Each row of a before or after table is a point. The points were changed in one or more steps. Then noise was added and the rows were shuffled. The steps act on how far a point lies along the listed directions, d1 being the first. Write out the steps. A step turns or swaps two directions, mirrors them in a line or flattens them onto one, adds a multiple of one to another, or multiplies one. Angles are multiples of 10 degrees, from the lower direction toward the higher: turns from -170 to 170, lines from 10 to 170 but not 90. Use the fewest steps. Two steps may share a direction if one is a turn and the other turns, adds or multiplies; they go together, in the order done. Otherwise the lowest direction goes first.

Directions:
(1): [ 37  45 -14]
(2): [ 20 -31 -48]
Before, 9 rows:
[[-49  20  31]
 [ -9  14  27]
 [-16 -22 -14]
 [ -6 -47 -19]
 [-45 -48  25]
 [-27  37  72]
 [ 10  -6 -17]
 [ -8 -27 -28]
 [-54 -83  13]]
After (9 x 3):
[[-17 -24   9]
 [-49 -64  26]
 [-28  27  60]
 [ 14  43  23]
 [ 14  12  -9]
 [-21  58  78]
 [ -5  28   9]
 [-57 -17  14]
 [  7  40   2]]
Steps: swap d1 and d2

Directions:
(1): [-36  59  11   3]
(2): [-43 -17 -39 -34]
(3): [  9  13 -53  43]
Before:
[[-39   0  19 -15]
 [ 15 -11 -64  33]
 [ 23  46  10  43]
 [ -6  11  29  22]
 [ -1  12 -20 -19]
 [-27  51  34 -11]
 [ 41 -26 -33   9]
 [ 15 -65 -58  -1]
 [ 36   4 -72  78]]
After, 9 rows:
[[ -7 -38 -22   9]
 [ -2   8 -23 -17]
 [-45  96  35  18]
 [ 26  41   5  44]
 [-61  16  38 -56]
 [-45  54  14 -12]
 [ 33 -15 -46  38]
 [-13  35  36 -32]
 [  8 -10  11  35]]
Steps: mirror d1 and d3 in the line at 50 degrees

Directions:
(1): [-19  44  -9  32 -58  24]
(2): [ 58  15  59   2 -11  12]
Before (9 x 6):
[[  1  -4   5  -1  10 -13]
 [ -3  66  30  44 -82  35]
 [ 21  -7   9   3  14   4]
 [  5   4   2 -11   6  -7]
 [ 16  10  17   1  -1   8]
 [ 15 -15   7  -6  12 -11]
 [  2  10   2   4  -6   4]
 [ 22 -12  27   2  19   8]
 [ -6 -15  16  -4   6   3]]
After:
[[-11   3  -6   7  -3  -9]
 [ 78  12  96  -3  -4   9]
 [  7  17   7   6 -12  12]
 [ 10   5   8   0   1   1]
 [-19  -7   5   5  -8   8]
 [-13   4 -16  10 -16  -2]
 [-16  15  -3  23 -19  20]
 [ -5  12  -7  -4  -5  -2]
 [ -4   9 -12  17 -10  12]]
Steps: mirror d1 and d2 in the line at 60 degrees

Directions:
(1): [-50  31  56  40   0  15   4 -35]
(2): [  4  48 -28  15  48  20 -59  12]
(3): [-26 -29 -38  27  56  19  50  -4]
(4): [-36  14  -8  12 -35  27  13  77]
Before (13 x 8):
[[  9  -8 -41  23  91  14 -11 -41]
 [ 14  42   4  -1  32 -12 -66 -29]
 [  1  25 -25   2  32   9 -39   5]
 [ 36   5 -41   3  23  -9  -5  14]
 [  7 -77   7  -2 -27 -19  55 -37]
 [-24 -12  50  -4 -56 -36  31 -37]
 [ 26 -13  41  -5 -48 -22   8 -46]
 [  0 -18  12   3 -61 -14  35   3]
 [ 15 -24  -5  12  45  19  16 -21]
 [ -1  45   3  33  18  20 -19 -48]
 [ 36   8  62   8   4 -12 -24 -71]
 [-28 -13 -51  34  14  34  69  43]
 [ 25  22 -43 -18 -33 -11 -22  95]]
After (13 x 8):
[[-34  -1  38   1 -63 -22  26  -1]
 [ 36   3 -40   3  19  -9   0  17]
 [ -2 -31  -9  10  12  28  38  29]
 [-23 -16 -52  23  33  36  28  51]
 [  5 -46 -15  22  36  -7  80 -71]
 [-21  49 -10  37  -8  38  -9  16]
 [ -9  33  26  20 -45  34 -15  74]
 [ -2  26 -25   2  29  10 -36  10]
 [ 10 -18  15   2 -42 -23  25 -30]
 [ 74  17 -17 -23  37 -50 -55 -48]
 [  6   5  20   3 -66   3   3  26]
 [ -9  59 -18   4   6  15 -66  50]
 [ -9 -79   0  -2 -54  -8  70   9]]
Steps: mirror d1 and d4 in the line at 10 degrees; add -0.5 times d3 to d2

Directions:
(1): [ 61  14 -39 -28 -56  24   0 -30  11]
(2): [ 19   8 -41   5   9 -76 -35  -2 -42]
(3): [ 17 -26  28   8   0 -34  68 -55 -15]
(4): [-53  17 -15 -58  17  14  -9 -55 -24]
Before (8 x 9):
[[  4 -16   4  -2  -8  11 -18  -8  -1]
 [ 30 -20  15 -10 -27 -42  69 -75   7]
 [-43  -3   0  38  67 -46 -53  63   5]
 [-22  -1 -13  17  28 -22 -39  14 -20]
 [-70 -37  31 -50 -17  42  76 -93  18]
 [ 28  -8  22  16  15 -14  -8  31   2]
 [-38  15  -5 -29  23 -11 -50  12   1]
 [-50  -4  22 -67  22  12  30 -57 -36]]
After, 8 rows:
[[  4 -22  36  26  15 -46  16  16  14]
 [-16   0  31 -23  23  29   2 -10  -2]
 [ 49   2 -23  17  -4 -53 -48  72 -26]
 [ 18   5 -93  -3 -31 -75 -97  36 -23]
 [-62 -28  61  33  69  -1  25  23  27]
 [-12 -25  30  44  18   9  14  12   7]
 [  6 -20   2  -2  -8  -3 -16 -15 -10]
 [ 25  31 -52 -31 -50  29 -62  31  42]]
Steps: mirror d1 and d3 in the line at 10 degrees; turn d2 and d4 by -140 degrees

Directions:
(1): [ -6  24  -9 -29 -80  -7 -68  -9 -14  18 -11]
(2): [-39 -27  58 -14  -7  27   9 -77 -10 -16 -18]
(3): [-19   6  25  58   7   0 -46  11 -39 -43  57]
(4): [ -7 -47 -77  11  -9 -33  12 -45 -37  -9  12]
(5): [ 33  61   7  15 -26 -15  42 -51  15  12  51]
(6): [-73  62 -23 -14  48 -16  -6 -12 -13  21  -8]
Before, 13 rows:
[[ -4  22   3 -22 -23   1 -20 -21  21  42   1]
 [ 44 -38 -19  10   8 -10  28   7  15 -13  13]
 [ -2  14 -43 -63 -44  15  19 -21   6  32 -38]
 [ 24 -54 -62  31 -26 -18 -51  40 -49   2  36]
 [ 28  23  15 -30 -41 -15  20 -10  21  27 -23]
 [-12  17 -23   4  -4 -26 -24 -43 -21  24  -1]
 [  0   1 -40 -21 -30 -11  35 -65  -8  36 -12]
 [-25 -19 -15  -4  19  -4 -14   7 -29   2 -27]
 [-59 -23 -23  24  79 -17 -13  40 -17 -25   7]
 [-17 -12 -52  11  53 -18  -6  35 -18  -2  -2]
 [ 60   9 -34  16  -9  11  50  17  26  -3  21]
 [ 10   0  24 -17 -47  14   2 -49   6   7 -42]
 [ -6 -27 -45  24  47  13 -20  44 -30 -24   6]]
After (13 x 11):
[[-37  22 -18  -2  19 -12  -4 -11 -27   8  -5]
 [ 10  11 -34 -57 -46  16  19 -22   9  29 -32]
 [-12  17 -61 -12  52   1  21  18 -11  13 -13]
 [-11 -11  42  20 -40  18 -42 -29 -26 -28 -12]
 [ -3  23 -68 -20  49 -28  40   2  13  34 -15]
 [  0 -41 -99 -24  -5 -23 -25  38 -26  45 -20]
 [ 14 -25 -23   7 -43  -3  20 -51 -15  12   4]
 [-53  36 -29  16  71 -32  29  -3  -1   2  21]
 [ 65 -35 -53 -32  -1  20  56  37  45  17 -40]
 [ 12  12 -15  20 -25 -23 -21 -49 -17  21  14]
 [ 35  -8  19 -31 -41  -5   8   5  18  12 -37]
 [ 15  10  10 -13 -33   2 -21 -17  17  34   5]
 [ 22 -54 -33 -16  23  -4  28  17  20  -4 -21]]
Steps: add 1.5 times d2 to d3; turn d5 and d6 by -60 degrees

Directions:
(1): [-25  48 -12   7 -17  30 -10 -88 -11   7  -1 -47]
(2): [ 57 -29 -61  28 -10  30  37 -35   1  21   8  43]
(3): [ 20  59  33   1  20  77  11  32 -30   4 -18  29]
(4): [ 16 -56   3   0  56  47  11  -1   8 -36 -15 -64]
(5): [-14  17 -49  19 -23  42 -49  43  58 -14  31 -11]
(6): [-31   2  15  61  77  -9 -15 -17  14  31  36  25]
Before:
[[  6 -11 -18   0 -29  14  18 -35  -6 -15 -10 -36]
 [ 18  41   5   0   1  20  -6 -26 -11 -13  -4 -13]
 [ -2   0  13 -36  -2   2  16  22 -13 -20 -15  -5]
 [-45  32  27  19  19  17 -59  17  17 -18  -3 -55]
 [-11  15 -15   4   3  45 -17  20  13 -12   5 -27]
 [ 21 -85  -4 -14  39  12   3  87  31 -44  -6 -64]
 [  4  -2   1  -5 -14   3 -38  27  26 -10  15 -31]
 [ 17 -18  -2  11  35   2   7  50  16  21  22  21]
 [ 27  -6  -6  -4  -6 -13  -1 -46 -30  -7 -30  -4]]
After (9 x 12):
[[ 13  35   3   2   2   9  -5 -39  -9 -12  -2 -17]
 [ -2  -9  34  16  38 -22 -20   0   2  12  18  -9]
 [-20   7  12  23  46  20  -3 -15  -6   8   9 -14]
 [ -6   2  23 -30  14  -2  21   9 -23 -13 -16   0]
 [ 21  -4  -7   4  23  24   3  57  17  15  18  17]
 [ 29  -9 -20 -11 -23 -11  -7 -34 -19 -14 -30 -10]
 [ 18 -79  37   6  96   5  24  67   2 -21  -6 -36]
 [  1 -24  -3  10  -4 -10  27 -46 -14  -6  -6 -26]
 [-50  25  34  27  35  -1 -53   3  12 -11   1 -51]]
Steps: turn d1 and d3 by -20 degrees; swap d5 and d6

Directions:
(1): [ 12   2   6  21 -51 -73 -18 -45  10  -1 -10  41  46 -45]
(2): [ 62   5 -24   1 -23  46  -9 -52 -26  36  -1  52 -44  18]
(3): [-15  15 -27  35  95 -28  11 -63  11  -5  18   9 -10   3]
(4): [ 42  12  67   1  59  16 -48  28  -8  30 -14  18  20 -43]
Before:
[[ 24 -30 -10 -41 -55  54   5  30 -35   2  -5   6 -27  36]
 [ 10  -5 -30 -15 -47  59  13 -11 -14   8  -5   7 -29  43]
 [ 21  14 -27 -25 -54  68  -7  21 -12  15   3  12 -19  36]
 [ -5  -4   8   5  45 -49 -15 -30  18  11  15  24  43 -24]
 [-40   0 -25  15   6 -56   7  -7  16 -14  -5   0   1 -25]
 [ -8  14  -1  27  48 -55  10 -64  23 -16  13   2   9  -8]
 [-20 -20 -29  19 -31 -12  13 -36  -4 -29   3  -3   7  10]
 [ -6   5 -40  46  41 -28  15 -58   4 -13   6  -1   9  12]
 [  7  13  -3  32  72 -15 -11 -24   4  18 -11  30   5 -17]
 [-12   9   6   9  95 -39  -2 -23  14  -7   1  10   8  -5]
 [  8   9  11   0  26  13 -13  28 -11  27   0  17  -9 -17]
 [ -7  -2  27 -16  71  53   3  38  -7  14   2 -13 -26  33]]
After:
[[ 10   8  25  23  66 -10 -30   2   7  19 -20  31  16 -32]
 [-13  -4  29  -9  58 -30 -22  14  15  13  13  -3  48 -26]
 [ 16  16 -53  -5 -70  23   0 -33  -6   5   8  33 -13  30]
 [ 18   5  -8  -5  52  50   7 -24 -20  31  13  28 -48  42]
 [ 21  -4 -24  -7 -79  29  -4 -31 -10  11 -12  30  -7  11]
 [ 39  -2  46  19  14  11 -38  39 -12  16 -26  -1  42 -31]
 [ 12  10  46 -13  87  -8 -24  25  -1   7 -12   7   7 -16]
 [ -5  16 -23  14  29 -10   6 -15  -4  15  12  26 -18  -7]
 [ -1 -23  26   0 -43   6 -13  22 -10 -14 -16 -13  29 -13]
 [-26  -1  25  -6  11 -14  -9  59   8  -3 -16 -20   6 -32]
 [ 13 -28 -51 -15 -65   8  22 -34 -30 -12   8  29 -26  36]
 [ 18  12  69   2  38 -14 -31  29  12   6  -8 -15  28 -40]]
Steps: turn d1 and d2 by -50 degrees; swap d3 and d4
